Each row is a point. Each copy is the shape, with its points in the same order, turned, moved and blurred by noise. Is it also mirrored, or only turned?

Shape:
[[-25   8]
 [ 12 -11]
 [  6  39]
 [ -1   9]
 [-38 -62]
 [ 50 -18]
 [ 83  29]]
Copy 1 (7 x 2):
[[-10   4]
 [ 33  -9]
 [ 15  40]
 [ 13   9]
 [ -8 -67]
 [ 68 -11]
 [ 96  43]]
Copy 1 is: only turned
Copy 2:
[[-33  16]
 [ -7  -9]
 [  3  41]
 [-11  20]
 [-70 -44]
 [ 31 -27]
 [ 73   6]]
Copy 2 is: only turned
Copy 3:
[[-24 -10]
 [  2  20]
 [-37  38]
 [-10  17]
 [ 35 -45]
 [ 28  45]
 [  4 103]]
Copy 3 is: only turned
Copy 4:
[[-17 -32]
 [ 18  -3]
 [-35  13]
 [ -8  -8]
 [ 45 -68]
 [ 38  32]
 [  6  84]]
Copy 4 is: only turned

Shape (7 x 3):
[[-63 -24 -28]
 [-19  92   8]
 [ 13 -35   4]
 [ -5 -34  32]
 [-44   5 -73]
 [ 35   7 -26]
 [  3  27 -27]]
Copy 1 (7 x 3):
[[-42  56 -23]
 [ 21  45  85]
 [  7  -7 -31]
 [-17 -17 -19]
 [  0  97 -22]
 [ 52  19 -14]
 [ 38  43  12]]
Copy 1 is: only turned
Copy 2, 7 rows:
[[-55  16  27]
 [ 62  64  -2]
 [-11 -49   0]
 [  1 -46  31]
 [-56  42 -22]
 [  8 -21 -50]
 [  7  15 -28]]
Copy 2 is: only turned
Copy 3:
[[-19  58 -40]
 [-32 -21  76]
 [ 33 -16 -44]
 [ -3 -28 -52]
 [ 17  76  -1]
 [ 50 -17   9]
 [ 25   6  19]]
Copy 3 is: only turned
Copy 4 (7 x 3):
[[ 26  69 -11]
 [-94  44 -31]
 [  9  -6  20]
 [ 12  14  57]
 [ 10  51 -67]
 [  0 -25 -20]
 [-25  23 -26]]
Copy 4 is: mirrored

Shape, 8 rows:
[[ 97 -26  -9  -8]
 [-13  34  42  13]
 [ -4 -15  -4 -23]
 [-12 -30   2  60]
 [-30  45 -42 -36]
 [ 21 -39 -19  -3]
 [-34  11 -28 -27]
 [-30 -64  80 -35]]
Copy 1:
[[ 33 -42  72 -46]
 [ 24  50   9  40]
 [-12 -23   9  13]
 [ 50 -15 -40   8]
 [-64  35 -13 -17]
 [  5 -50   3 -12]
 [-41   4 -22   3]
 [  7 -31  33 103]]
Copy 1 is: only turned
Copy 2:
[[-57 -43 -20  72]
 [ 21  33  35   1]
 [-22 -13 -11 -20]
 [ 52 -45   4   6]
 [-14  43 -55 -42]
 [-16 -43 -23   2]
 [ -8  10 -37 -43]
 [-30 -46  89 -51]]
Copy 2 is: mirrored
Copy 3, 8 rows:
[[ -87   49   40   46]
 [  32  -13   36   33]
 [ -27   -6   32  -12]
 [ -16  -20  -35   30]
 [  25   35   35  -50]
 [ -59    7    9    1]
 [   3    6   23  -42]
 [ -41 -102   60    6]]
Copy 3 is: mirrored
Copy 4:
[[ 19 -93 -47 -43]
 [ 28   3  45  22]
 [-25  -8  12 -37]
 [  6  14 -52  33]
 [ 29  33  36 -63]
 [ -8 -29 -41 -36]
 [ -8  26  20 -42]
 [-86 -28  26  51]]
Copy 4 is: only turned

Shape (10 x 6):
[[-21 -63  26 -45 -30 -12]
 [ 46 -24  13  47  14 -10]
 [-36  23   5  -9 -19  52]
 [ -6 -69 -54  21  77  40]
 [ 68  22 -46  51   7  53]
 [ 31 -82   3  34  43 -36]
 [-57   6  -3  -4  39 -18]
 [ 30   0  34 -63 -27 -13]
 [ 41   8  26 -49  37  14]
 [ -8  16 -10 -46  30 -37]]
Copy 1:
[[ -26  -55   15  -52   16  -53]
 [  -6   47  -21  -42  -24  -21]
 [ -42   -3   44  -12   39   30]
 [  40   34   43 -120   46   -6]
 [  16   53   28  -47  -29   64]
 [  23   31  -29  -99    1  -62]
 [   8    7    6  -20   86  -25]
 [  -8  -53   23   20  -35  -28]
 [  26   -3   60    1  -13  -31]
 [  37  -32    5   -4   44  -26]]
Copy 1 is: mirrored
Copy 2:
[[ 17 -24  74 -15  33 -29]
 [ 48   5 -25  10  27  37]
 [-66 -22  -5 -18  10 -10]
 [  4  88 -34  12  55 -51]
 [  0  20 -87 -48  41  38]
 [ 81  38  -1  31  45  -4]
 [ -7   3  -8  30 -35 -48]
 [ 16 -17  61 -57 -14  20]
 [  2  45  28 -42 -25  28]
 [ 24   9  11 -28 -49 -31]]
Copy 2 is: only turned
Copy 3 (10 x 6):
[[ 69  22  -2  39  73   8]
 [  9  -7  11   4   8 -70]
 [ 39  38 -35 -17 -22  29]
 [  0 -79  10 -60  39   3]
 [-25  17 -32 -74  -9 -65]
 [ 11 -54  32  17  48 -57]
 [  4 -10  18  30  -6  42]
 [ 34  87  21  17  57 -12]
 [ 15  51  56 -28  26  -4]
 [-25  34  27  25  29  37]]
Copy 3 is: mirrored

Shape:
[[  37  -92    6  -17   11  -41  -26   58  -35]
 [ -43  -52   28  -26  -11   34  -22  -40   -7]
 [  -9   57   29   13  -15  -27  -22   42  -19]
 [  -7  -15   63   -5   43   -7  -37   17   13]
 [ -26   -6   23  -39  -62  -52   10  -43   -9]
 [  77   -5   18   52  -37   -2  -18   27    7]
 [ -37  -25  -25   16  -70   10   10  -14  -23]
 [   2    9  -25  -29   49   -6  -13    1  -10]
 [   2   35  -55   -5   58 -101  -34    0   27]
 [  -5   30  -46  -22   34    7  -86  -62   30]
 [  38   -6   13  -42   -5  -37    5  -44   52]
 [ -28  -23   19   20   -1  -16  -56   17   20]
 [  48  -17  -59   14   25    1   35    1  -69]
 [   3   26   11   19  -40  -23  -26   69   26]]
Copy 1, 14 rows:
[[  64   49 -104    4   24    1  -15  -13    2]
 [  11  -47  -13  -43   31    9  -51   20   -8]
 [   7   20    2    7  -24  -86   13  -20  -27]
 [  32  -13  -14  -10   49  -45   18  -12   24]
 [  75  -19   17  -36  -30  -16  -39    7  -66]
 [   7   88   13   30   15   -7  -17  -40  -14]
 [  -4   -6   -8  -13  -52    9  -73   -9  -35]
 [  11   11  -28  -43  -22  -10   42   25   13]
 [  80   45    1  -35  -78  -45   53   27   60]
 [   1   31   38  -85  -14  -26    0   71   53]
 [  74   27   38  -60    7   18   19   -9  -16]
 [  27    5  -11  -14    8  -45  -37  -14   40]
 [ -11   47  -55   21  -49   50   31   28  -22]
 [  12   48   -5  -11  -23  -70  -17  -65   -4]]
Copy 1 is: mirrored
Copy 2, 14 rows:
[[ 46 -41  10 -62  46  -8  42  38  42]
 [-34 -30  22  19  -6 -31 -42  -5  44]
 [  8  63  36 -29  36 -40  -3  -7 -49]
 [  7   4  32  24  78  -7 -10   0  13]
 [-75  19  38 -19 -18 -59  38  -9  13]
 [ 36  64  -8  -5   6  -5  21  78  -5]
 [-42   3  -1 -45 -50 -36 -29  26  -5]
 [ 17   5  -1 -10  16  19   7 -54  -1]
 [-31  61 -31 -56  67  41  51 -68   1]
 [-14  74 -24  11   4  28 -30 -79  61]
 [-45  35  25  28  -1  27  63  -6  31]
 [-20  30  15 -25  54  -6 -36  18  24]
 [ 49 -20 -64 -32 -33  -7  38 -12 -28]
 [  4  70  47 -50  30   3  -7  37 -31]]
Copy 2 is: only turned
Copy 3:
[[  46  -29  -30  -10   41   51   72  -22   67]
 [  49  -35   21  -11   28  -10  -27   37   -2]
 [ -50   11   -7    0   -4    1  -20  -63   31]
 [  43   -6  -28    3   36    1  -48  -43   51]
 [  19   -6   28  -60  -23  -36   20  -24  -24]
 [ -11  -26  -82   23  -53   17   16  -19   36]
 [ -20  -13   16    2  -12  -24   33   44  -14]
 [  10   -3  -18   28   61   15    0  -48  -25]
 [  -2    2  -45   25   70  -57   38 -121  -17]
 [   2  -80  -32   38   64  -44  -36  -51  -58]
 [  53  -13  -60  -37    1  -23    1  -47  -45]
 [   1  -32  -25    4   33  -39  -12  -10   52]
 [  11    8  -11   72   10   56   73  -23  -34]
 [ -59    1  -56  -22    2  -10   -1  -27   44]]
Copy 3 is: mirrored
Copy 4 (14 x 9):
[[ 34  11 -96 -15  -9 -31  70  -4 -17]
 [ 15 -40  18 -29  34   8  29  45 -59]
 [-73 -21 -18 -31   8 -40  -7 -25  21]
 [-33  11 -38   1  38 -33  -4  44 -25]
 [-30 -15  28 -77 -33   7  42  32 -16]
 [ 21  50  -5 -53  11 -79  -8 -33   0]
 [ 24 -59  44 -44 -10  -4  48 -18 -20]
 [ -8   4 -41   7  -1  43  -9 -21 -17]
 [-32  13 -56   9 -84  28 -58  12  14]
 [ 10 -25 -19 -21   6  51 -88  31 -19]
 [ -6  57   9 -42 -11  19  -2  43  -5]
 [  2 -35 -21  -3   2 -53  -4  39   3]
 [ 13  15 -20  -7  -9  16  21 -98 -60]
 [-20   2  -9 -25  16 -61   2 -15  63]]
Copy 4 is: mirrored

Shape, 17 rows:
[[ -8  -3  37  18  12  -2 -73 -13  -2  34  -7]
 [ 13  12 -22 -49  24  28   6  17  86   0  -2]
 [ -7  -7 -25 -19   8  19   9   7 -12   8 -29]
 [ 15 -33   5   4  24  34  24  -6  37  -9   5]
 [ 25  18 -18  11   4 -62 -56  25  23  39 -13]
 [  7 -18 -27 -86  16 -37 -29  -6 -10  19  17]
 [ -3  15  -3   5   7  32  11  16   2  16   4]
 [ -2  -1 121   5  11 -50  25 -26  -9 -10   4]
 [ 47 -39  57  25 -34  22 -45  10 -14   5   5]
 [-14 -11  22 -20 -41  24   3  29  -6   0   3]
 [ -7  10 -22 -44  15  26  17 -18  -9  -2 -34]
 [ 10   9 -23  19  30  18 -79  20  16 -14   4]
 [ -1  17 -13 -30  16   7   7  13 -15  -9 -29]
 [  0  19  -6 -10   6  12   5  19  -2  31   9]
 [ 10  16 -22  24   2 -98  26  21 -17  38  16]
 [-14 -52  -8  14  21 -68  19  17  -7  11  -7]
 [  5  10 -10  11 -74 -48  -8  -8   5   4  16]]
Copy 1:
[[-37  -6  31  41  29 -17 -11   4 -23  36 -23]
 [ 37  12 -69  21 -38 -39  31  30   9  -1 -43]
 [-12  -7 -22   0  -8  30  46  20  12   6 -15]
 [-15  21 -57  12   0 -21   5  23  26 -28   1]
 [ 17  -9  31  36 -23 -20  22 -43 -51   8 -10]
 [ 19 -45 -17 -47   6 -23  44  -6 -19  39 -39]
 [  0  21 -21  11 -19  27  -2  26  15   4 -11]
 [-17   6  60 -16  27 -59 -15  -8  88  -5  20]
 [  1   6   3  37  83   8 -18   2   0 -19  11]
 [ 25 -18  -1  20  23  26  12  41  26   2  12]
 [ -9  -9 -25  -9 -14  24  48  17  40   7 -48]
 [-15  -1  -2  35  -8  -6 -16  19 -56 -23 -50]
 [  2  -3   5  -8 -18  22  39  21  17  -5 -37]
 [ 12  11 -11   3 -23  22   7  13   6  20  -4]
 [ 14  -9  40 -29 -58   5  20 -61 -10   4  47]
 [-32 -21  12 -26 -27 -19  47 -13  -4 -11  50]
 [ 38 -60   3  29  -6  21 -15 -42  17  -2  19]]
Copy 1 is: only turned
Copy 2, 17 rows:
[[-29 -19  17  51 -19 -23  32  41  14  34  33]
 [ 26   7  -1  -5  59  35 -21  37  44  24 -32]
 [ 28   1  -6  16   8  10  24  -1  -6 -18 -15]
 [-16  18   3 -20  54  16   4   9 -16  22   7]
 [ 39 -38   1  31 -31 -21 -25   9  31  60  11]
 [ 73  12  21 -24 -27  -1  50  15  57  25   1]
 [-16 -10 -14   0   8  18  -2   8   2 -21   9]
 [-41  92  11  -4 -45 -61 -16  26 -21  21  40]
 [-33 -31  24 -12  19 -76  20  13 -18  10  52]
 [-17  -6   4 -30  -2 -32  16  25   0 -34 -14]
 [ 30  25  16  24  19  18  23  -5  15 -27 -25]
 [ -9 -46 -22  40  39 -11  29   6  49  33  14]
 [ 30  25  -8  26  11  -7  13  -2  13 -22  -5]
 [  5 -15  -5  -6 -11  18  -4  19  14 -17  14]
 [ 34   1 -25  -5 -87  -3 -32 -29  -7  45  10]
 [ 26  22 -30 -11 -42 -10  25  -5 -36  57 -12]
 [-13 -36  29 -16 -46 -41 -24 -35  19  17 -28]]
Copy 2 is: mirrored
Copy 3, 17 rows:
[[-52 -13  23  -4 -34 -19   7  35 -43  57  -7]
 [  8 -17  38  21 -25  19  62   1  57  14  53]
 [ 16  16 -12  -1 -17  -9  29  -6  19  30 -18]
 [ -4  -3  10  49  15  41  44   5  12  21  -5]
 [ -3 -12  28  -2 -85 -14 -20  24 -39   2  25]
 [ 23  -9 -47 -26 -38   6  -4   8  11  58  62]
 [ -7  18  19   2  -1   0  16  11  25  16 -18]
 [ 20 -11  55   1  75  -4 -15  26 -77  65  15]
 [-57 -12  12 -30   6  40  28  13 -65   8 -23]
 [-21   3  12 -36  21   5  25 -30   4  19  -5]
 [ 32  25 -16   3   0 -19  50   2  26  42   3]
 [-43 -47  -9   7 -48 -18  33  45   6  -3  -9]
 [ 33   6  -5 -10 -12 -21  32  11  18  29  -5]
 [ -1  22  17 -10 -15  -1   2  16  26  23  -4]
 [ 38  25  24  12 -34 -16 -83   6 -29  -6  14]
 [ 28 -17  -8  39 -15  -2 -44 -31 -32  27  -4]
 [-21  37   7 -21  -7 -28 -13 -22 -39 -29  41]]
Copy 3 is: mirrored

Shape, 15 rows:
[[ 48  81 -79  68  -7  10 -26 -51   8 -59 -13 -31]
 [-33  33  17 -27 -53  -3 -20  39 -62  27  -3  41]
 [-46  49 -45  63  57 -35 -35  26  24  -9  45   2]
 [-27 -24 -29 -41 -34 -32 -18  19 -33  33  33  13]
 [ 19  72 -26  -8 -49  34   1 -24 -14   2   1 -25]
 [ 22 -16  16  -3 -10  -6  18  23 -38   6 -49  50]
 [ 52 -21 -15 -31 -39  20  70  -1 -54 -41  -7  33]
 [ 55  66 -71   7 -22 -10 -20  -1  59 -66 -22  14]
 [  3   0  -9 -28 -32  28  54  62 -14  12 -22  -3]
 [-19  54  26  24  34 -32 -42  12  38   1  84  19]
 [-45   8  32  13 -65 -61  17  47 -29   5  26   5]
 [ 70  92 -54  21  36 -36 -34  14  -3 -50  10 -42]
 [-18 -18   4 -43 -48  37  16  50 -65 -57 -12  29]
 [ 12  73 -36 -14  14 -14  -9 -55  21 -60 -40 -47]
 [ 75  26 -36  39   3  17 -52 -18  36 -64 -22 -57]]
Copy 1:
[[-22  72  -3 -55  88  -3  45  -2 -87 -25  23  48]
 [ 10  33   8 -29 -91 -24  -8  26  20 -46 -24 -13]
 [-22   7 -23  26  35 -83  37  88 -39  -9  33  52]
 [-26  -6  -3 -16 -61 -23  -5   5  40 -13 -12  58]
 [ -6  62  11 -66  25  12  -3  16   2 -30 -11  -2]
 [ 29  -4  -6  16 -42  13  36 -24  -7 -14 -45  -9]
 [ 51  -5  39 -55 -19  46  31 -37  -6  37 -57  14]
 [-18  18 -25 -38  58  49  24  40 -81 -35  10  37]
 [ 41  -2   0 -11 -18  11 -52  -2   4   1 -39 -12]
 [  7  16  11   8  -3 -29  39 109  12 -11  67  29]
 [ 37  43   6  32 -77 -16 -30  33  15 -12  11  61]
 [  7  21  32 -18 105 -20  32  64 -39 -47 -13  59]
 [  7  -9  57 -34 -74  -1 -19 -11 -40   9 -44  -7]
 [-62  71  12  -8  71  37  38  42 -34   3 -37  26]
 [-35  28  35   5 101  21  28 -13 -64 -41  37  25]]
Copy 1 is: mirrored
Copy 2:
[[ 50  99  19   5  13 -54  -6 -31 -71 -39 -93  -7]
 [-38 -64  24   5 -32  -8  29  42   7 -22 -24 -25]
 [ 30  39   3  35  64  32  45 -19  24  27 -64 -20]
 [ -6 -34   7 -30   6  12  54  22 -12 -20  34 -41]
 [ 26  27  12  11 -50 -47  21  28 -46 -39 -32  17]
 [-50 -38   6  -6 -13  18 -41  -9 -21 -14  -3   1]
 [-40  -6  26  24 -12 -23 -47  -4 -68 -68  46   6]
 [ 59   9 -26  21  25 -52   2 -64 -68 -47 -70  23]
 [  3 -38  12  34 -34  38 -15  20 -49 -34  11  28]
 [ 32  10 -17  44  39 -31  38   5  49  59 -27 -19]
 [ 16 -50  11  14   6  16 -16  64  25 -27  -3 -52]
 [ 32  52 -15  12  78 -51  12   7 -68   0 -72  28]
 [-24 -63  89  21  -8  -3 -19   2 -26 -59  20  11]
 [ 55  57   4 -30  20 -46   0 -15 -18 -58 -57  67]
 [ 74  48  24 -23  19 -52 -31 -42 -83  18 -55  18]]
Copy 2 is: mirrored
